Rows are points. The last column is the point's height on a tilted bowl or saddle (a function of degree 2), plus a little noise. Along how many of its main directions does it bend up, bend down or stay straight?

Points (16 x 4):
[[-1.9  4.1  0.1 -0.9]
 [ 3.2 -3.8 -4.2 -2.3]
 [-3.2 -2.0  8.2  7.1]
 [ 2.5  1.4  0.8  0.3]
 [ 0.2  5.3 -1.1  0.1]
 [-4.8  1.8  2.6  0.4]
 [-6.6  3.6  1.0 -0.8]
 [ 0.4  7.9  0.6  0.6]
 [ 4.1 -1.7 -4.2 -1.0]
 [-1.0 -4.2  1.9  0.2]
 [ 2.5  7.3 -1.2  2.7]
 [ 3.2 -4.7  2.5 -1.8]
 [ 6.2 -4.8  3.2 -1.9]
 [ 0.0  1.0 -1.7 -0.6]
 [ 6.6 10.2 -5.8 13.7]
 [-3.4  1.4 -3.5  0.1]]
Directions: 2 up, 1 down, 0 straight

Points (17 x 4):
[[11.1  4.5  3.0 10.7]
 [ 2.9  5.5 -4.7  6.2]
 [-1.7 -3.9 -4.7  0.4]
 [ 0.2 -6.7  7.8  5.6]
 [ 0.3  1.0  6.5  1.9]
 [-0.5  2.8  2.2  0.6]
 [-1.0  2.8 -1.5  0.6]
 [ 1.2 -3.8  5.2  1.5]
 [ 4.4  1.7  7.6  4.3]
 [-3.0 -2.6 -0.6 -0.9]
 [ 1.1  0.3  2.3 -0.1]
 [ 1.1  6.4  2.6  4.3]
 [ 3.6  4.9  2.5  3.8]
 [-4.0 -7.2 -1.9  1.8]
 [ 0.6  0.5  0.8 -0.4]
 [-1.1  3.6 -7.9  5.2]
 [-0.9  3.5  0.1  0.9]]
Directions: 3 up, 0 down, 0 straight

Points (16 x 4):
[[-4.9 -6.1  4.3 -6.1]
 [ 3.0  7.6  2.4 -6.4]
 [-3.2  8.2 -6.9 -7.2]
 [-5.1 -0.2 -0.7 -2.2]
 [ 0.8  1.5  1.1 -1.5]
 [-1.4 -2.3 -2.9 -1.5]
 [ 0.6  0.0  7.1 -4.6]
 [-4.5  6.4 -4.2 -4.8]
 [-2.5  2.0  1.8 -1.9]
 [-5.1 -1.6 -4.2 -3.0]
 [-0.9  3.2 -6.1 -2.7]
 [-3.3 -1.5  4.8 -3.4]
 [ 4.3  1.2 -2.7 -2.3]
 [-4.8  2.7  0.5 -2.6]
 [-2.0 -2.0  5.9 -3.8]
 [ 2.8  2.0 -8.3 -4.3]]
Directions: 0 up, 3 down, 0 straight

Points (26 x 5):
[[  0.3  -5.5  -0.4   6.4  -0.5]
 [ -3.3  -3.8   2.5   7.7  -2.9]
 [ -1.6 -14.0  -1.1   5.7  -9.0]
 [  5.6  -0.8  -9.8  -3.3  11.7]
 [ -0.1   2.0   1.2  -0.9   1.8]
 [  2.8  -2.5  -7.1  -2.4   6.3]
 [ -0.6   0.3  -3.1  -0.2   1.2]
 [ -1.8   2.7   9.0   0.5   6.8]
 [ -3.2  -4.2   1.7   3.9  -1.7]
 [ -4.9   0.9  -1.8  -1.2   0.5]
 [  2.0   1.5  -1.1   4.4   0.4]
 [  3.5   5.7   5.0  -3.9  -0.6]
 [ -1.8  -0.3  -6.1   4.8  -2.2]
 [ -1.0  -0.5   1.3   4.0   0.1]
 [ -0.5   3.5   1.4  -6.6   3.8]
 [ -1.5   5.2   6.8   2.6   3.8]
 [  0.3   0.3  -3.5  -0.7   1.9]
 [  0.0   3.5  -3.4   1.3  -0.2]
 [ -1.5  -0.8  -0.5   3.3  -0.2]
 [ -5.8  -3.2  -3.0   2.2  -4.5]
 [  3.3  -6.1  -0.5  -4.9  -0.1]
 [ -1.2  -0.1   1.4  -1.8   2.1]
 [ -3.2  11.6  -1.5  -3.0  -1.2]
 [ -5.6   1.8  -4.5  -1.2  -1.6]
 [ -5.1   2.6   6.9   4.2   5.8]
 [  6.5  -2.6   2.1   3.3   1.6]]
Directions: 1 up, 2 down, 1 straight

Points (24 x 5):
[[-4.2 -1.9 -1.7 -4.2  1.8]
 [-1.3 -3.0  1.9 -1.2  0.9]
 [ 0.1 -7.0  4.1 -3.8  4.5]
 [ 3.7 -4.7  4.7 -4.1  3.2]
 [ 0.6  4.3  3.0 -5.2  0.7]
 [-5.1  1.2  2.0  2.4  2.0]
 [ 0.2 -9.2  5.2 -4.1  7.1]
 [ 2.1  0.7  3.5  8.8  4.1]
 [-1.7 -2.2 -0.7 -4.6  1.3]
 [-3.2  5.8  4.0  5.3  4.0]
 [ 1.5 -7.5 -1.3 -4.8  4.9]
 [-3.2 -4.6  0.8  0.8  2.4]
 [ 7.1  0.1 -5.1  4.1  4.1]
 [-0.6  1.0  2.4  4.3  1.2]
 [ 0.1  0.5  1.1  2.1  0.0]
 [-0.1 -4.9  1.2  7.9  4.4]
 [ 1.7 -5.8  0.5  3.7  2.5]
 [ 5.7 -1.7 -6.6 -4.3  5.1]
 [ 0.4  2.1  2.8  2.4  0.3]
 [-8.4 -1.3 -1.1 -0.3  4.0]
 [-0.7 -2.5  2.5  0.1  0.6]
 [-5.6  8.2 -5.0  6.8  8.6]
 [-7.8 -7.9  0.9 -4.5  8.7]
 [ 0.4  3.8 -0.3  0.8  0.2]]
Directions: 4 up, 0 down, 0 straight

Points (44 x 7):
[[  6.0   5.8  -6.5  -2.5   3.0  -7.2   9.2]
 [ 10.6  -0.3  -7.5  -4.4  -3.2  -1.1  -3.2]
 [ -6.9  -2.5  -6.1   0.5  -0.5   2.6  -1.9]
 [ -3.6   0.0  -2.3  -5.1   3.6   1.3   1.2]
 [ -2.9   2.3  -4.3   3.2   0.7   3.3  -2.4]
 [  0.4  -2.0   2.9   4.0  -3.6 -10.9   0.9]
 [  0.6   1.7   0.6   1.6  -2.2   3.7  -4.3]
 [  4.7  -4.7   5.0   1.1  -1.2   1.0  -2.1]
 [  0.6  -8.2   3.1  -0.4  -7.2   0.3   0.2]
 [  6.3   3.5   4.0  -7.6  -6.0   5.2  -7.3]
 [  0.0   1.6  -3.0  -0.6   2.0  -4.8   1.5]
 [ -0.9   2.1   4.6  -0.4  12.1  -1.3   7.9]
 [  5.0  -7.8   2.0  -0.9  -0.7  -7.2  -0.8]
 [  2.5  -0.6   2.4   3.6   1.4   2.2  -1.4]
 [  5.4   0.5  -2.5  -0.9   9.1   0.5   6.8]
 [ -3.0   3.8   0.2   4.4   6.5  -3.6   5.1]
 [ -7.8  10.0   2.5  -3.9   7.1  -1.8   4.1]
 [  1.9  -2.1   0.3   4.0   1.8  -3.4   0.5]
 [ -0.8  -4.0   2.2  -3.4   3.4   3.8   0.5]
 [ -1.0   2.2   3.8  -5.9  -0.2   2.5  -2.0]
 [ -6.0  -9.5  -4.9   6.6  -4.0   6.8  -0.5]
 [ -2.9   1.1   3.4   1.5  -4.3  -0.7  -2.2]
 [  1.4   0.0  -7.3   2.2  -2.6  -2.0  -1.9]
 [  4.4  -1.1  -3.1   2.1   2.7  -5.7   3.2]
 [ -2.3   8.4   1.5  -3.3   3.5   1.8   0.8]
 [  1.1   4.4  -0.5   2.9  -4.2  -0.5  -2.7]
 [  0.4   1.4   3.3   7.3  -5.8   7.8  -4.5]
 [  0.4   0.3   2.1  10.7  -2.6   3.7   0.0]
 [ -7.8   3.2   2.8  -1.1   0.3   1.0  -1.9]
 [  5.7   7.4  -2.8  -0.6   0.9   8.4 -10.4]
 [  3.9   4.8  -2.7  -7.9   1.0   1.0  -0.6]
 [  0.8  -0.1  -4.2  -1.3   1.2  -0.6  -0.8]
 [  1.0  -0.8  -3.0   0.0  -2.5   4.1  -5.4]
 [ -1.8  -0.1  -0.4  -2.0   0.8   3.6  -2.0]
 [ -4.0   2.6   2.9  -5.5   2.1   2.5  -0.5]
 [  1.3   0.3  -2.2  -2.7  -4.5   1.2  -4.3]
 [ -5.5   3.6  -2.0   2.1  -1.4  -0.3  -2.0]
 [  4.1  -1.6   0.1  -1.2  11.9  -3.0   9.5]
 [ -3.1   1.5   0.1   0.1  -0.4   3.2  -2.6]
 [ -3.0  -1.8   1.9  -5.5   8.0   1.9   4.5]
 [ -5.0   2.1   0.5  -0.1  -0.4  -2.6  -2.0]
 [ -8.3   3.8   6.7  -1.2  -0.2  -4.5  -4.9]
 [  1.7   3.4  -2.3   1.6  -2.2  -6.2   1.7]
 [ -7.4  -1.2  -2.3   0.2  -1.6  -1.8  -2.3]]
Directions: 3 up, 1 down, 2 straight
